Each point is reached from the start by the listed moves, each made once or not at all, plus a little noise. Is the number of moves made odd or even? Then give how often each move was made.
(in the rows, 128 means zero)

Moves:
(1): [140 109 128 155 108 154]
(2): [150  92 125 125 129 157]
(3): [ 82  84 153 132 168 104]
Start: [ 99 117 123 111 108 121]
Points:
[110  99 121 135  87 146] => odd (1, 0, 0)
[ 62  54 147 141 127 123] => even (1, 0, 1)
[ 85  16 141 140 127 151] => odd (1, 1, 1)

Moves:
(1): [128 108 103 147 108 110 149 154 130 141 132 119]
(2): [125 123 127 133 135 160 143 130 125 119 118 144]
(3): [124 115 110 104 123 165 130 117 150 125 125 137]
(4): [120 155 132 158 158 123 140 126 124 109 148 123]
(5): [124 138 109 151 155 120 131 113  87  93 101 158]
(6): [154 133 124 132 117 136 122 127 133 122 130 115]
(7): [133 130 117 120 126 135 133 145 144 126 109 118]
(8): [ 92 127 114 157 109 150 120 153 147 184 150 103]
(9): [150 120 117 126 135 110 123 149 118 113 134 127]
Start: [151 165 113 168 136 116 136 106 124 133 113 129]
Points:
[145 171  81 215 151 134 189 147 134 116 108 120] => even (1, 1, 0, 1, 0, 0, 1, 0, 0)
[162 182  68 249 168 125 180 116  81  78 104 148] => odd (1, 1, 0, 1, 1, 1, 0, 0, 0)
[197 160  98 168 130 106 125 129 121 111 122 113] => even (0, 0, 0, 0, 0, 1, 0, 0, 1)

Moves:
(1): [129 124 124 119 123 121 126 118 125 114 106 133 118 128 103 101 120 120
 104 131]
(2): [138 135 144 117 117 117 128 147 133 131 139 113 136 127 141 126 102 137
 124 129]
(3): [130 132 128 120 122 143 123 132 110 144 150 134 141 120 127 122 121 113
 135 107]
(4): [146 121 134 115 150 129 112 124 109 130 108 111 107 122 126 141 147 132
 145 118]
(5): [123 131 127 111 124 141 133 141 130 135 113 129 121 119 118  94 135 120
 134 128]
(6): [134 116 106 139 110 123 130 142 124 140 113 137 141 100 117 122 144 144
 140 122]
(7): [132 117 120 128 135 135 129 131 129 106 132 107 108 100 137 136 123 131
 115 116]
(8): [154 123 119 145 127 135 114 133 116 115 136 133 124 156 125 111 110 130
 147 123]
(9): [129 129 134 138 134 135 153  80 127 122 128 178 129 116 133 118 101 111
 126 136]
(10): [122  98 144 111 142 145 116 130 146 148 122 122 120 123 138 143 115 138
 132 139]
(11): [138 115 127 136 132 123 143 139 123 134 115 137 145 139 126 127 123 150
  99 127]
(12): [128 137 140 127 115 120 144 125 130 113 123 109 138 147 130 130 159 122
 138 111]
(13): [145 101 117 163 126 109  99 112 104 132 132 124 125 154 139 130 120 100
 147 129]
(14): [130 120 124 141 125 138 116 124 127 148 132 128 149 120 121 114 133 148
 135 133]
(15): [109 143 150 145 118 130 117 136 139 144 110 142 127 142 129 127 123 136
 144 127]
(16): [138 136 112 125 149 133 136 120 137 121 130 130 148 123 138 132 143 126
 132 122]
(17): [121 120 144 122 161 140 152 134 100 129 122 128 152 163 123 127 111  97
 123 119]
(18): [131 135 123 156 129 116 126 124 156 124 128 123 114 137 107 121 129 134
 130 123]
(19): [158 128 127 127 144 171 121 125 153 116 141 128 137 144 125 118 139 129
 126 166]
(20): [108 114 141 136 149 133 105 119 127 129 124 146 138 116 132 141 146 130
 123 127]
Start: [129 121 133 142 137 123 108 127 131 128 118 116 142 113 109 130 127 114
 137 128]
Points:
[190  40 135 187 143 121 100 109 136 156  67 101 143  82 106  96 123 145
 169 104] => even (0, 1, 0, 1, 1, 1, 1, 0, 1, 1, 1, 1, 1, 1, 0, 0, 0, 1, 0, 0)
[189  39 100 187 175 128 119 141 118 105  54  92 160 167  72  64 123  90
 141  84] => even (1, 0, 0, 0, 1, 1, 1, 1, 0, 1, 1, 1, 1, 0, 0, 1, 1, 1, 0, 0)
[220  18 147 146 249 223  42 147  83 157 125  99 205 148 130  97 102 104
 163 118] => even (0, 1, 1, 1, 1, 0, 1, 1, 0, 1, 1, 0, 1, 1, 0, 1, 1, 0, 1, 1)
[148  89 174 172 203 210 135 106 161 144 116 164 163 146 102 117  63 100
 116 138] => odd (0, 0, 1, 0, 0, 0, 1, 0, 1, 1, 1, 0, 0, 0, 1, 0, 1, 1, 1, 0)
[131 102 156 189 195 170  87 138  86 171 112 171 242 168 104 108 114 120
 149  90] => even (0, 0, 1, 0, 0, 0, 0, 1, 0, 0, 1, 0, 0, 1, 1, 1, 1, 0, 0, 1)
[156 114 170 140 198 233 112 103 104 150 102 148 160 106  93  76 108  80
 170 128] => odd (0, 0, 1, 1, 1, 0, 1, 0, 1, 0, 0, 0, 0, 1, 1, 0, 1, 0, 1, 0)
[202  81 126 195 186 176  41  54 106 109 105 175 119 146  63  48 115  51
 178 135] => even (1, 0, 1, 1, 1, 0, 0, 1, 1, 0, 0, 0, 1, 0, 0, 0, 0, 1, 1, 1)
[213  99 146 177 189 185 107 134 103 130 123  98 200 209  69  90 146 115
 163 104] => odd (0, 0, 1, 1, 0, 0, 0, 1, 0, 0, 1, 1, 0, 1, 0, 0, 1, 1, 1, 0)
[171  72 154 136 177 137 119 181  71 114  65  89 173 122 105 106 145 126
 144  71] => even (0, 1, 0, 1, 1, 1, 1, 1, 0, 0, 1, 1, 0, 0, 0, 0, 1, 0, 0, 1)

Moves:
(1): [155 130 145 160 131 127 142 130 137 121 122 104 133 118 125 115 106  97
 138 133 117 112 144 149 123]
(2): [119 135 128 132 118 138 139 122 130 129 135 129 123 128 120 113 136 122
 124 138 127 128 138 119 121]
(3): [138 132 124 136 128 104 152 124 130 136 120 141 125 126 142 125 144 115
 121 128 123 136 125 122 113]
(4): [134 121 137 136 126 110 118 125 149 117 124 111 107 140 134 135 137 131
 120 114 138 132 127 119 137]
(5): [116 111 137 114 107 141 125 120 127 133 128 114 130 139 130 136 123 123
 145 130 130 109 118 142 123]
(6): [132 132 138 128 130 126 127 126 127 116 150 126 131 127 131 138 135 134
 118 134 114 125 130 122 126]
(7): [143 136 125 140 134 109 120 130 121 134 136 125 133 135 126 132 120 120
 121 126 130 129 142 125 110]
(8): [122 156 133 140 124 108 112 129 125 120 134 131 129 124 118 135 111 128
 138 131 137 126 139 129 147]
(9): [126 139 136 131 112 124 104 137 128 126 113 110 127 130 118 129 127 122
 116 114 129 116 117 135 121]
(10): [127 134 129 122 138 121 126 133 119 130 122 132 138 125 146 138 131 134
 123 135 142 128 138 115 127]
(11): [120 131 130 129 145 112 135 125 132 128 135 113 141 140 125 133 150 136
 116 106 110 138 145 113 134]
(12): [122 129 136 133 132 139 131 124 128 135 126 126 140 129 120 146 129 128
 123 138 117 139 126 135 129]
(13): [122 127 124 125 115 144 129 133 128 135 133 126 137 138 130 144 137 135
 138 126 136 116 129 146 130]
(14): [123 126 128 126 126 132 132 129 135 141 134 118 138 124 130 137 127 134
 126 119 133 124 120 133 125]
(15): [113 113 127 136 111 129 135 125 118 122 131 115 119 121 115 109 141 118
 135 133 132 119 135 134 124]
(16): [131 125 125 118 123 125 118 137 131 130 118 125 112 134 122 132 123 122
 130 134 126 120 123 126 137]
(17): [131 126 128 136 130 131 139 132 123 125 135 138 124 136 135 136 114 129
 122 128 127 121 139 134 133]
(18): [122 130 124 150 138 113 127 138 123 132 131 126 108 128 141 117 123 122
 148 123 143 114 129 128 117]
(19): [132 129 127 139 136 103 122 124 141 123 114 118 120 127 141 122 130 131
 114 129 112 140 138 130 121]
(20): [117 140 124 127 142 122 115 118 128 122 148 135 140 130 131 135 140 127
 117 130 133 122 125 122 135]
(21): [109 130 119 139 133  96 122 136 151 119 110 138 141 116 124 119 132 124
 147 129 142 126 113 120 105]
(22): [127 135 128 111 130 125 132 133 132 129 123 142 127 122 128 135 129 126
 127 127 126 134 132 127 112]
(23): [137 142 134 137 120 128 120 125 113 148 133 146 124 126 101 123 111 128
 138 133 131  85 144 142 109]
(24): [147 142 114 138 132 115 134 130 132 123 112 123 108 125 133 146 108 127
 130 122 130 121 136 126 119]
Start: [132 145 132 141 135 109 147 116 129 142 120 135 140 133 119 142 132 128
 132 122 116 119 136 112 142]
Points:
[126 201 137 145 171  11 133 108 152 123 139 141 141 137 132 171 168 123
  88 115  71 137 169  82 144] => even (0, 0, 1, 0, 0, 1, 0, 1, 0, 0, 1, 0, 0, 0, 0, 1, 0, 0, 1, 1, 0, 1, 0, 0)
[131 193 163 209 160  90 134 133 108 165 139 111 172 155 109 179 119 107
 133 107 117  30 193 150 118] => even (1, 0, 0, 0, 0, 0, 0, 0, 1, 1, 1, 1, 1, 0, 0, 0, 1, 1, 0, 1, 0, 0, 1, 0)
[115 165 148 156 110  59 170 113 112 141 167 126 157 162 117 183 156 111
 135 110  99  95 188 128 114] => even (0, 0, 1, 0, 1, 1, 1, 1, 0, 0, 1, 0, 1, 0, 1, 0, 1, 0, 0, 0, 0, 1, 0, 0)
[142 135 184 175 149  81 160 126 157 130 133  79 112 167 128 184 121  96
 139 109  83  84 168 129 133] => even (1, 0, 0, 1, 1, 1, 0, 0, 0, 0, 1, 1, 0, 0, 0, 1, 1, 1, 0, 0, 0, 1, 0, 0)
[149 207 167 195  87  60 131 129 154 135 125  61 103 137  56 173 117  98
 133  91 108  25 202 142 116] => even (1, 1, 0, 1, 0, 1, 0, 1, 1, 0, 1, 0, 1, 1, 1, 1, 0, 0, 0, 0, 0, 1, 1, 1)
[135 227 153 217 149   7 106 158 131 157 106 119 171 127  91 154 101  93
 175  97 149  37 202 134  67] => odd (1, 0, 0, 0, 0, 0, 1, 1, 1, 1, 1, 0, 1, 0, 0, 0, 0, 1, 0, 0, 1, 1, 1, 0)
[121 142 155 176 145  73 155  99 140 134 158 126 121 164 159 186 152 113
 123 123 115  92 132 113 130] => even (0, 0, 1, 1, 1, 1, 0, 0, 0, 0, 0, 1, 0, 0, 0, 0, 1, 1, 0, 1, 0, 0, 0, 0)
[137 146 150 194 125  50 168  93 157 143 137  92 124 136 126 148 178 110
  81 129  91 139 166  99  96] => odd (0, 1, 1, 1, 0, 1, 1, 0, 0, 0, 0, 1, 0, 1, 1, 0, 0, 0, 1, 0, 0, 0, 0, 0)
